Each point is reached from the start by the listed moves, each made once or not at all, plus a little noise. Is the number of moves made odd or even? Then give how often each move was made.

Moves:
(1): [ 69 -19 -14  10]
(2): [14 55  0  2]
Start: [-31  11  -9  -1]
Points:
[ 52  48 -22  10] -> even (1, 1)
[-30  11  -9  -2] -> even (0, 0)

Moves:
(1): [ 64 -13  -5  18 -18   7  -9   6]
(2): [17 72  6 -7 -1 -5  6  1]
(3): [ 6 -9 44 -4 -8 -7  4 -5]
(4): [-19   6  19  76 -14  11   4 -20]
(5): [11  0  7  4 67 25 -9  2]
(6): [ -5  -2   6  -8 -11  54   3  -1]
(7): [ 15  -6   1 -10   8   1  59  -8]
(8): [-3  0  2  3 -6  1  9 40]
Start: [-24 -26 -23 -13  -8  21   7  13]
Points:
[ 73  22  27 -11 -34  18  77  48] -> odd (1, 1, 1, 0, 0, 0, 1, 1)
[-22 -37  26 -29 -23  70  14  10] -> even (0, 0, 1, 0, 0, 1, 0, 0)
[-27 -27  45  63  32  46   2 -13] -> odd (0, 0, 1, 1, 1, 0, 0, 0)
[-35 -18   8  70  40  57  10  37] -> odd (0, 0, 0, 1, 1, 0, 0, 1)

Moves:
(1): [44 -1  3  6 -8  2 -1 -3 -8 -1 -1  0 -7  2 -3]
(2): [  5  61  -2  -7 -14   1  -6  -5   6   9  10  10   1   6 -11]
(3): [ -5  -2  56  -5  -3   4  -3  -1   7   1   3   3  -5 -10  -1]
(4): [-4  5  2 39 -3 -2  8  2 -1  5  8  5 -4 -4 -2]
(5): [  5  -2   4  -1  60  -1 -13  10   8  14  -6  -1  -5  15   1]
(6): [ -8   6 -11   4   2  59  -7   0 -19  -2  -4 -14 -17 -10   3]
(7): [ 2 11 -3 -5  8 12 67  2 -3 -2  6  5  9 11  4]
(8): [  3   0   0  -4  -6 -12   4  75  -6   5  -3  -7  -2  -1  -1]
(9): [ 4 -2 -4  1 -3 12  1 14 54  1  9  2 -5  2  3]
(10): [ -2 -11   3   3  -8  -4   7  -4   2  47   0  -4   8  -2   2]
(11): [-3 -8 -1 -8  4  1 -1  2 -2  0 48  3 -7 -1  1]
(12): [  1 -10  -1  -7   2  17  -6  -4  -7  12 -10  70   4  -4  10]
(13): [  7  -7   3   9   6  17 -10   2   4  -5  14  -3  55  -3 -10]
(14): [-3 -7  3  6 -9  1 -2  5 -6  3 -2  1 -3 53 -4]
Start: [ 13  -6  30  32   6 -15   1 -27   7 -29  -2 -16  21 -39   2]
Points:
[ 58 -34  27  37  52  90  43  73  26  41  52  40  47  25   8] -> odd (1, 0, 0, 0, 1, 1, 1, 1, 1, 1, 1, 1, 1, 1)
[ 50  38  29  60  43  70  48 -27 -24  58  45  61  -2  26   6] -> even (1, 1, 0, 1, 1, 1, 1, 0, 0, 1, 1, 1, 0, 1)
[ 71  45  31  56  33  11  64  57  48  63  14  64  18 -13   2] -> odd (1, 1, 0, 1, 1, 0, 1, 1, 1, 1, 0, 1, 0, 0)
[ 58 -12  91  79  -3  16  -3 -13  61 -31  30  -7  55 -50 -10] -> odd (1, 0, 1, 1, 0, 0, 0, 0, 1, 0, 0, 0, 1, 0)
[ 22 -28  87  29   8  43  56 -17  64  25  22  55  84 -44  10] -> even (0, 0, 1, 0, 0, 0, 1, 0, 1, 1, 0, 1, 1, 0)
[ 22 -11  33  83   7  13  -3 -14  60 -28  32  -9  67 -43  -6] -> odd (0, 0, 0, 1, 0, 0, 0, 0, 1, 0, 0, 0, 1, 0)
[  8 -14  89  70   7  22  60 -11   6 -28  73   0  64   7  -9] -> even (0, 0, 1, 1, 0, 0, 1, 0, 0, 0, 1, 0, 1, 1)
[ 56  53  85  24 -18   2  63 -38  10  25  16  -1  28 -28  -9] -> odd (1, 1, 1, 0, 0, 0, 1, 0, 0, 1, 0, 0, 0, 0)

Moves:
(1): [ 34  -9   8  -4  -1   7   7   0  11  -8   6   2  -7   3  12   8  -4   1
   0   2   2 -11 -16  -4   6  10]
(2): [ 0 24  3  2  7 -1 10 -4 -5  1  8  1  1 -1 -2  1  2 -5 -1  6 -6 -3 -5 -2
 -5  8]
(3): [-11  -1  24   1 -10   1   6 -12   6   1   5  13   2   6   2   2  -4   6
  11  12  -4   7 -10   8  -1   0]
(4): [  1  -6   1  23  -1  -5   3  -2   3  -3 -15  -3  -6 -17   5  -5   0  -7
  -8   4   2   6  -4   1  -2   8]
(5): [ -7 -13   2   8  31  15   7   8   1  -2  14 -11   6  -2   0  13  -8  13
   5   2  12   1   4   3 -11   1]
(6): [ -1   3 -11   1  -7  24   1   5   6   6 -16   2  -6   0   4  -6  -5   2
   6  -1  -8   5   2  -4  -6   4]
(7): [-10 -10  -3 -11  -5   4  28   3   5   4   3  10   5  -1  -2 -10   4  -6
  -2  -5   4   6   3  -8   8   2]
(8): [ 12   4   6  -9  -6  -3  -3  39  -8   0 -10   6  -3  -8   0  22  -3  -1
  -2  10   8   7  15 -17   1  -3]
(9): [ -3  11 -10  -4   4  -3   3   6  22  -8  -1   9   1   8   4   6   8  -2
   7   7   6   7  -2  12   6   3]
(10): [  6 -10  -1  -5   8   0   3  -2   0  23  -5  -8  -6   2 -10  -4   6   0
   9  17   7   4  -1   6  -2  -6]
(11): [-13  -2  -5  10 -14   6  -7  19  -4   4  33  -5 -18   5   3   2  -1   0
   0 -10  -2  14 -26  -5   4   5]
(12): [ -2   6 -19   2  16  -9  -5  -9  -3  -5   4  37 -13  -9 -13   2   6   1
  12   4   0  -6   8 -19  -9  -5]
(13): [ 3 -2 -7  8 -2  6 -4 -4  0 13  4 10 17  1  4  5  4 -6 -4 -5  7  3 -2  1
 -4  4]
(14): [ 6 -3  4 12  1 -2 11  0 -8  0 -5  2 -3 23 -4  7  0  0 -1 -9 -3  3 -1  2
  2 -1]
(15): [  2   1  -2   1  11  -9   5  13 -10   5  -7   4   1  14  30 -16   1  10
   3  12   3  -8  -1  -8  -5 -12]
(16): [ -9   6 -18   1  -7  -6   5  -9  -2   4  -5  -5  -7   1  13  25 -12   0
   7   7  -8   5  14  -7   9  -3]
(17): [  1  -4  13   1   1   9   7  -3  -8 -15   2   2   0  -4   6   5  37   1
   2   2 -11   1   9   1   6  -4]
(18): [  4   7  -7   7  -9  -8  15   3   2   5   2   4  12 -18 -13   6   9  45
  -8   6  -3   0   0   9   2   9]
(19): [ -1   0  -6   6  -3   0   2   5  -7 -14  -5  -9  11 -11   2  -4   2   0
  33  -1  13 -10  -4   8   1  -6]
(20): [ -6 -11  -6   2  -7  -1  -2   2  -5  -8   4  -2  13  20 -16  -3  -6   4
   2  28  -4  -4  10  -5  -6  17]
(21): [ -7   8   2   2  -3  10   1  -5  -3   2  -1   2 -11   1   2   3  -5   5
 -12   8  26  -3   1   1   2  -5]
(22): [13  5 -8 -9  6  4 -3 -9 -5 -8  1  3  3  0  3 -4 -8  1  2  3  2 23 -7  3
  6  2]
(23): [  9  -2   7   8  -2  -1   3  -6   4   4  14  -6 -11   2  -3  -6   2   0
   5  -5   7   6  25  -2   2   1]
(24): [  8 -14 -12   0 -10   4  -2   5  -6  -4   5   8   4  -2  -8   0 -13 -14
 -11   9 -16  -9   3  34  -8  -9]
Start: [ 19 -10  16 -20  -8   7 -17   3   7  10  14  16  -7  -3 -20   8   1   3
   1   9 -12  -5   9   5 -25  -1]
Points:
[ 61 -46 -16  40  24  34  43  26   4  -9   8  52 -19  11 -20  12  27  61
  42  95  22 -21  40  41 -48   7] -> even (1, 0, 0, 1, 1, 1, 0, 0, 1, 1, 0, 1, 0, 1, 1, 0, 1, 1, 1, 1, 1, 0, 1, 1)
[ 35  15  14 -14 -45  36  19  25 -21   4   7  53   4  20 -51  36 -31  45
 -15  81 -20  21  24  34 -37  22] -> even (0, 1, 1, 0, 0, 1, 0, 1, 0, 0, 0, 0, 0, 1, 0, 0, 0, 1, 0, 1, 1, 1, 0, 1)
[ 51 -32 -19 -19   4  70  35  19  11 -33  40  40  41   6 -13  15  17  -6
  39  57 -15   1   6  45 -32  32] -> even (1, 1, 0, 0, 1, 1, 1, 0, 1, 0, 0, 0, 1, 0, 0, 0, 1, 0, 1, 1, 0, 1, 0, 1)

Moves:
(1): [ 27 -16   1  14  12   6 -13   4 -11  10  -5  11  20  12  13  -2  -6  -8
   1  14   3   9  -7  12   2]
(2): [  0  32  16   8  10   8   3  -1  -7 -12  10   0   7   2  -4  23 -16   7
 -11   7   7  -3  -9  -1  -2]
(3): [ -3   7  35   3  -6  -2  10  -8  26  -8  14   9   0 -13   7  -9  14  -7
   8  -3  -5   0   4  16  12]
(4): [  6  12  -7  18   1  -6  -7 -14  -1  -8   1  -7  -7  -3  10  10  -4 -14
   9 -21   5   2  13   7  -6]
(5): [  6  -7   1  10  24   3   0  -3   1 -13   2   3  -9   9  -5  -7   0  12
  -5   6   8   1   3   5   2]
(6): [ -1 -18   3   1  -6  27  11 -14 -19  -4   9 -18 -20  12   0  27  -2 -15
  19  11  -6  -4  -1  -3  -9]
(7): [  1  -6   1  -2  -6  -1  32  -5  -2  -4 -12   8   5  -2   1   4 -20 -10
   6 -14  -5  18   0   6  -1]
(8): [-13   1  -4   8   5   5  -1  35  12  -9  -7   2   8   4  -5   7   2  10
   4  -8   0   8  14  19  15]
(9): [  4  -9  -6   4   2  10 -17 -13  27  10  -9   3  12   4 -12  -1 -14  -6
  -8 -10  -9 -16  -2  20  -8]
(10): [  7   3   3  -4   6  11   2  -1   3  24   0  -6  -7   4 -13   0   0   0
   1   1   4  10   8  12  -2]
(11): [-13   8 -21 -12 -11   4 -12  -2 -15  11  19  33 -10   4  -2  -3  -6  11
 -14 -13  19   9  -7  18 -13]
(12): [ -5   2   7  -5  10   6   4  -3   3   4 -16  34  -5   3  -2  19   8   0
   2   5   4  -7  14 -13  -1]
(13): [-18  -5   1   9   3   9   6  -9  -5   3   0   6  10   4  -5  -6   5  -5
  -1  -2   7   2  -1  -6   3]
(14): [  2   9  -7   0 -13  -6  -2  -5   4  11  -1  -2  -6  22  -1   5   6  -5
  -4  -4  -5  -1 -17   1   2]
(15): [-15   7 -20   3   5   1   1   4   8   4 -16  -5  -6   1  32  -9   3  21
 -16   2  -1  -1 -16   5 -36]
(16): [ -3 -13  -3  -8   7 -22   0   2   0   4  11  -7   4   5  -1  23  17  -5
 -18  -8 -10  -2   4   8 -12]
(17): [ 13  19 -21  -6   8  11  10  -9   2  -8  10   5  12  12  -6   3  21  -9
  -3   2  -8   7   1  -3  -7]
(18): [ -2  -3  10   7 -18   7   8  -8  -3   2  -2   5  14  11 -10  -4  10  23
   6 -16   0 -10   5   5 -16]
(19): [-13   0   6  -9   8 -15   0   3  13  15  12  -4   9  18  14 -10 -20   2
  36  -4   5  -8   7  14  -3]
(20): [-10  -9  -6   8 -22 -12   2  -4  11  -7   1  -8  -8  -2  -3   7 -10  -2
   4  29  10  18   7  -6  -6]
(21): [  2  -3  -5 -17  -2   5  -4  -2  13   0 -11   3   3  -4   1   5   3   4
   4 -11  44   5 -21  -5 -10]
(22): [ -1   7   0  -7  -5   4 -20 -17   2   2  -1   6  -1 -13  11   9   0   8
  10   4  -7  27   6  -9   0]
(23): [  5  -1   5  -1   0   7   0   3  19   1  10  -4   6  10  12 -12  -1  -4
 -13  -2   1   3  17  -6   9]
(24): [ -9   7   3  -5 -12   6  -3 -20  -4   4  -7   4   6   5  11   1   8  10
 -10  10   8 -10  11  29  14]
Start: [ -7 -35  -7  -5  24  -3   7  25 -17  -8   1 -19 -15   5  -6 -15 -24 -16
  42   7   7   2   0  20   4]
Points:
[ -6 -68  16   8  42  31  28  -3   8  55 -33  36  49  60 -18 -14 -64 -19
  86 -15  14   1  25  71 -24] -> even (1, 0, 0, 0, 0, 0, 1, 0, 1, 1, 0, 1, 1, 0, 0, 0, 0, 1, 1, 0, 0, 0, 0, 0)
[-29 -30 -26   6  24  62  53  19   3   3   6  60   1  74  37   9  -1 -38
  33  -4   9  44   0  67 -19] -> even (1, 0, 1, 0, 0, 1, 1, 1, 0, 0, 1, 1, 1, 1, 1, 0, 1, 0, 0, 0, 0, 0, 1, 0)
[  1 -46  11   8  25  -7  36  -4  17  -7 -36  32  14  14  45  22   0 -11
  44 -45  42  16  -6  62 -65] -> odd (1, 0, 1, 1, 0, 0, 1, 0, 0, 0, 0, 1, 0, 0, 1, 1, 0, 1, 0, 0, 1, 0, 0, 0)
[-37 -34 -26   5 -33  12  12 -44   0   1 -24  53  -7  23 -13  16 -53  -4
  37 -22  37   6  42  85 -32] -> even (0, 0, 0, 1, 0, 0, 1, 0, 1, 0, 1, 1, 0, 0, 0, 0, 0, 1, 0, 1, 0, 0, 0, 1)
[  6  11 -77  22  59  47 -49   1  29  -6  -8  23  -1  39  11  28 -50  15
  21  10  80  78 -12  95 -69] -> odd (1, 1, 0, 1, 1, 0, 0, 1, 1, 1, 1, 0, 0, 0, 1, 0, 1, 0, 0, 1, 1, 1, 0, 0)
[-26 -19 -56  20   3  10   9 -21 -45  23 -20  30  -2  46  53 -11 -38 -17
  13 -22  37  30 -25  93 -32] -> even (1, 0, 0, 1, 0, 0, 1, 0, 0, 0, 1, 0, 1, 1, 1, 0, 0, 0, 0, 0, 0, 0, 0, 1)

Moves:
(1): [ 36  -4 -11  -5   0   2   4   8 -12 -12  -2  -8   4  -7  23  -1 -19   2
  18   9  -1 -15 -10   1  -5   0]
(2): [ -2  17 -14   6  -7  -1  16  -4  10  12 -14   5   5  -8   5  -7 -12  13
  -3  -5  22   6  -2  -3   2 -25]
(3): [  8  13  19  14   8  -3  15  17  -6 -18  11  11  -2   2   2  -3   5  -2
   0   0  -2  -1 -13   5  -8   4]
(4): [ -2 -13  -3  29  -4  12  12   9   3  -8  12  15  -4  -8   8  18   5  -1
   7  -2  24  15   2   7   1   1]
(5): [ -5  -9   5  10  28  15 -11   1   1  -6  14 -12   7 -16  11 -27  -7   5
   4  22  13   4 -11  -5  12 -16]
(6): [  5  -4  16 -11  -1  31   8  -4  15  -1   4   8   4  18   4  11 -14  -1
 -14   1  17 -13  -4  -1 -12 -14]
(7): [ -3 -11  -3  -4   8 -12  29 -10   2   3   7  -3   0   4   8   2   5   5
  12   6   6  10  11  -7  -6  -2]
(8): [ -9  -7   1 -16   1   8   8  31  13  20   0  16  -5 -13   0  -2   4 -14
  11  -8  -5  -1   6   2   2 -12]
(9): [ 17   1  13   7   7  -7 -10 -12  14  -3 -16 -16  16 -18  -1  -6   9 -13
  11  18   2  -5  -4   6 -11 -14]
(10): [  4   1  12   2  10  -6   4  -5 -16  39   6  -4  16  -6  -6  -1   5  -4
  -9 -10  -9   3   4   6  -1  -1]
(11): [ 16   0 -11 -10  -5 -10  -3   1   7  -9  19   5  11   6  -6  -1  -6   1
   6   0   2   8 -17   4   9   8]
(12): [  6 -11  -1   8   7  -4 -10  -5  15   8   2  32   0 -11  11  -8   1  11
   2   1  -5   1 -21  -7   4  18]
(13): [ -7 -12 -11   5   9  -5   7   5  -5 -10  -7  -2  27   0   2  -2   8  -2
  -2   2  -9   8   1 -13  -3   1]
(14): [ -4   2  12   4   1   4 -15   3  11  16 -17  -6   2  29   1   6  -3  14
  11   8   5   0  -7   9  22  -6]
(15): [-12  -5   6   3 -11  -3  -8  -2  -2   6   2 -12  -1  11  33   0  -3   1
   3  -7  -9   8 -19  -6  -1  -7]
(16): [ 10  19  11 -14  29  -4  15   6  -7  -9  -1  15  -6  -5   5  37  -7 -14
   4   0   9  16 -12 -27  18   4]
(17): [ 16   3   4  -9   2  10  -9  -1 -10   8   0  -8  -7   2  -2  -4  23  13
 -12  -1   1   9  -9  -7   9 -14]
(18): [ -8   1  -4  -5  -3 -12  -1   1   5  -9  13  -4   7 -13   6  11   6  24
 -12  -1  20  -8  14   9   2 -12]
(19): [ -3  10   6  -6 -20  17 -11  -5  -7   6   2   6   5   6   3   0  -1   9
  26   4  17   5  13 -18   2   2]
(20): [  1  22   0   2 -16  -1   6  -3   3  12   0   6   4  -3   6  -8  -1  -4
  -2  40   1   3  -5 -10   5  13]
(21): [ 16 -16  14  10  12 -17  -4  17 -10   0  -1 -10  -2   8  -3  -5   8  -9
 -20   0  39   1  12 -25   6 -13]
(22): [  6  -8  10  -7  -6   9   2   6   4  -2  -6   8   1  -1   0   1 -17   5
   9  -1  -7  29  11   3  -9   9]
(23): [ 16  -1   1   2  -4   0 -16  -3   0   4   8  16  -9  14   5  -9   3 -10
  -8  -4  -8   9  35  -6   4 -11]
(24): [-23  16 -19  -6  15 -11  -9 -10 -12  -4 -17  -6  14   4  16  -8  16 -10
  -2  -5  24  10  -1  39   7  22]
Start: [  6   0  10  11  17 -17   5 -22  -3  -7 -21  -3  23   8 -11  34 -12 -24
  18 -16 -17   4  10   8  -5   1]
Points:
[  8 -29  34  59  60 -19  -6 -22   0   6 -53 -50  81  23  66   2  29 -19
  35  63  72  95  -7   3  30 -23] -> even (0, 0, 0, 1, 1, 0, 1, 0, 1, 0, 0, 0, 1, 1, 1, 0, 1, 0, 0, 1, 1, 1, 0, 1)
[ 21  35  68 -42  61 -11  40  -3  18  22 -22  26  88  19  21  77 -11 -22
  75  -2  61  55  11  38   8 -10] -> odd (0, 0, 1, 0, 0, 1, 1, 1, 1, 1, 1, 0, 0, 1, 0, 1, 0, 1, 1, 0, 0, 1, 0, 1)
[ 76 -28  31 -28  89 -33  15   4  21  12 -51   7  80  38  76  53  12 -35
  48   8  63  42 -66 -25  35 -28] -> even (1, 0, 0, 0, 0, 1, 1, 1, 1, 0, 1, 1, 1, 1, 1, 1, 1, 0, 0, 0, 1, 0, 0, 1)
[  6  21  29  14 -12   1 -21 -15  43  67 -70  20  70  10  45   5  14   5
  59  40  -1  35 -37 -41  25 -43] -> even (0, 1, 0, 0, 0, 0, 0, 1, 1, 0, 0, 1, 1, 1, 1, 0, 1, 0, 1, 1, 0, 0, 0, 0)

Moves:
(1): [ 1 -7  4  0 -3 -8 -5  0  0 -1  0 -1 -7 -1  2 -8  2  5  0 -7  9 -9  6 -8
 12]
(2): [  6   9  -4   1  -7   2   3 -12  -6  -2   5   8  -7  -7  12  -6  -3  -1
   2   1 -13  -3  -1  -1   3]
(3): [ 12   4  -2 -16  -7 -16  -4   0   7   7  -5   0  -1  14   9  -7  14  -2
   7   1   7  16  -2   1 -17]
(4): [ 3  5 12 14  5 -8 12 -5 -4  6 -7 -2  6 -1 -8 -3  0  1 -1 -3  5 12  0 -8
  0]
(5): [  1   4  -7  -2  13  12 -10   4  -4   7  -2 -11   6   3   6  -5  -8   2
   0   3  -4   8  -3   1   1]
(6): [ 15   9  -4  -5 -12  10   6  -7 -15  -1 -12   7  -2  11  -9   7   0  -1
   3  -3  -6  -9  13  -3 -12]
(7): [ 12  -7   6   1   6   8  15   5  -7  -7  -6 -11   5   0   5   6 -13   7
  13   9  -2 -12 -16  -9  -2]
(8): [16  3 -3  1 -7 13  4 13 -9 -9  4  0 13  6  8  0 -2 17  1 -7  1  8 10 -6
  3]
(9): [ 12  -1   6   4   0   3   7  -1  14  -8  -5  -1  -1  14  -3  -9  -7  -1
  -2 -11   0  -3  -9   8  -6]
(10): [ -1 -10   0  10   4  -8   2   3   4  29   4  11   2   9   7   4  -3  -1
  -9   6  -4   9   5   3   0]
(11): [  0 -14   3   4   4  -7  -4 -12   3   2  10   1   1   0   0  13   4  10
   6 -17  -6   5   3  -1 -11]
(12): [ -6  -6  -5  -4  -2   7   4   7  -2   2  -6  13  -2 -10  -1   4  -3  10
   0  -2  -3  11 -13   5   4]
(13): [  6  11  12  -8  -1   6   0   0  12   1 -13   4  16  -1  -3  17  -6  -5
   0  -7  -3   4  -3  -2  17]
(14): [ -8  -3 -30   3   3   1   7  -4  -1   8  -9   0   1  17   3   6   2  -7
   7  -5   9   2 -10 -10  10]
(15): [  6  -1   0   3 -10  -3  -5  -2   8 -11  -5   2  -4  -1   2   5   1   0
 -13   7   2   2   0  -5   1]
(16): [  2  10  -7  -8   0 -10  -1   5  -9   4  -2  -8  -4  -1  -1  10  -1  -1
  -1  -5   7   4  -4  14   7]
(17): [ 14  -1  -2   2   2   0  -4   0  10   5   3  -7   0 -13 -10  -1  11  -8
  -4  -2  -1   4 -10   0   2]
(18): [ -7  20  -7   3  12   6  -5  -8   5  11 -13  -6  -4   2  -6  -8  10  21
   0   9 -10 -23   5   3  -6]
(19): [  9  -5   1  -4  -9  17  -3 -23   3   7  11  -7  -7  -1   5  10 -11   2
  26   8   7   1   8  -1   7]
(20): [  3  -5  -5 -11  -8   5  -6  -9 -10  -1   3  10   6   6 -12 -11   6   9
 -11   2   8   3 -20  -2   3]
(21): [  3   5   4  10   4   3 -10   1  -9   4  -8   4   9   0  10  -1   4  -7
   2   2   7  -1  -6   4  -2]
(22): [  9 -13   0   3   7  -9  25  -7   9   9 -11 -10  20 -11   7  -8   4  -6
  -3   3   2  -6   8  14  -8]
(23): [  7   3  -9   2   9 -11  -6   1  -5  -2   3  15   2   0  -7   1  -9   5
   9   5   3   0   0  -1 -10]
(24): [  0 -19   0   9  15  -2  -8   0  -8 -11  -5   8   0   1  -6   0  19  -1
   8   3 -24   4  -4  12   3]
Start: [ -4  -4   0  11 -11  -4   7   9   9   1 -12 -11  -5  -4   6   7  10   6
  -8 -14  -8   9  -2  10 -15]
Points:
[ 52   0  -9  19  31  21  19 -25 -32  58 -75   5  48   4  -9  28   1  41
  30  14 -25  12 -33  43 -14] -> odd (0, 0, 0, 1, 1, 1, 1, 0, 0, 1, 0, 1, 1, 0, 0, 1, 0, 1, 1, 1, 1, 1, 1, 1)
[ 37  16  -8  39  39  -3 -21  30  -9  45 -52   9  31 -11  -4  16  23  42
  -2 -19 -26  39 -19  28  14] -> odd (1, 0, 0, 1, 1, 0, 0, 1, 0, 1, 0, 1, 1, 0, 0, 1, 1, 1, 0, 0, 1, 0, 1, 1)
[ 56 -18 -16  15 -28  -5   1 -21  19  30 -12  14 -19   5 -11  51  -5  23
   8 -30 -10  32 -12  28 -34] -> even (0, 0, 0, 0, 0, 1, 0, 0, 1, 1, 1, 1, 0, 0, 1, 1, 1, 0, 1, 0, 0, 0, 1, 0)
[  7 -49 -31  43  12  -6  -6 -33 -20  45 -14  39  13  18  -5  30  20  28
  30 -16  -7  52 -41  11 -13] -> even (0, 0, 0, 1, 0, 0, 0, 0, 0, 1, 1, 1, 0, 1, 0, 0, 0, 0, 1, 1, 1, 0, 1, 1)
[ 56 -47 -22  38  15  10  37 -38  -6   1 -45  -6  23  26   9  33   4   8
  61 -21 -20 -12 -15  24 -48] -> even (0, 0, 0, 0, 0, 1, 1, 0, 1, 0, 1, 0, 0, 1, 0, 0, 0, 0, 1, 0, 1, 1, 1, 1)
[ 49  12 -38   7  33  -9  36 -14  27  87 -64 -30  36   1  11  29   0  24
  37   5   4  36 -36  21 -10] -> even (0, 0, 1, 1, 1, 0, 1, 0, 0, 1, 0, 1, 1, 1, 0, 1, 1, 1, 1, 0, 0, 1, 1, 0)
[ 95  12 -29  -8 -34  44  39 -38  11  27 -72 -11  34  18  19  -3  20  41
  35 -23   4  -9 -42   5  -9] -> even (1, 1, 1, 0, 0, 1, 1, 1, 1, 0, 0, 1, 1, 1, 0, 0, 1, 1, 1, 1, 1, 1, 0, 0)
[ 59  23 -25   6 -14 -13  19   8 -10  14 -60  20  31  45   1  44   8  27
  26 -66  11  57 -23  10 -33] -> even (0, 0, 1, 1, 0, 1, 0, 1, 1, 0, 1, 1, 1, 1, 0, 1, 0, 0, 0, 0, 1, 0, 1, 0)
[ 75  -2 -19  16 -45  -1   7  -7  26  26 -46  31  14  33  31  30  27  16
  -5 -59 -11  45 -19  -3 -13] -> even (1, 1, 1, 0, 0, 1, 0, 1, 1, 1, 1, 1, 1, 1, 1, 0, 1, 0, 0, 0, 1, 0, 0, 0)
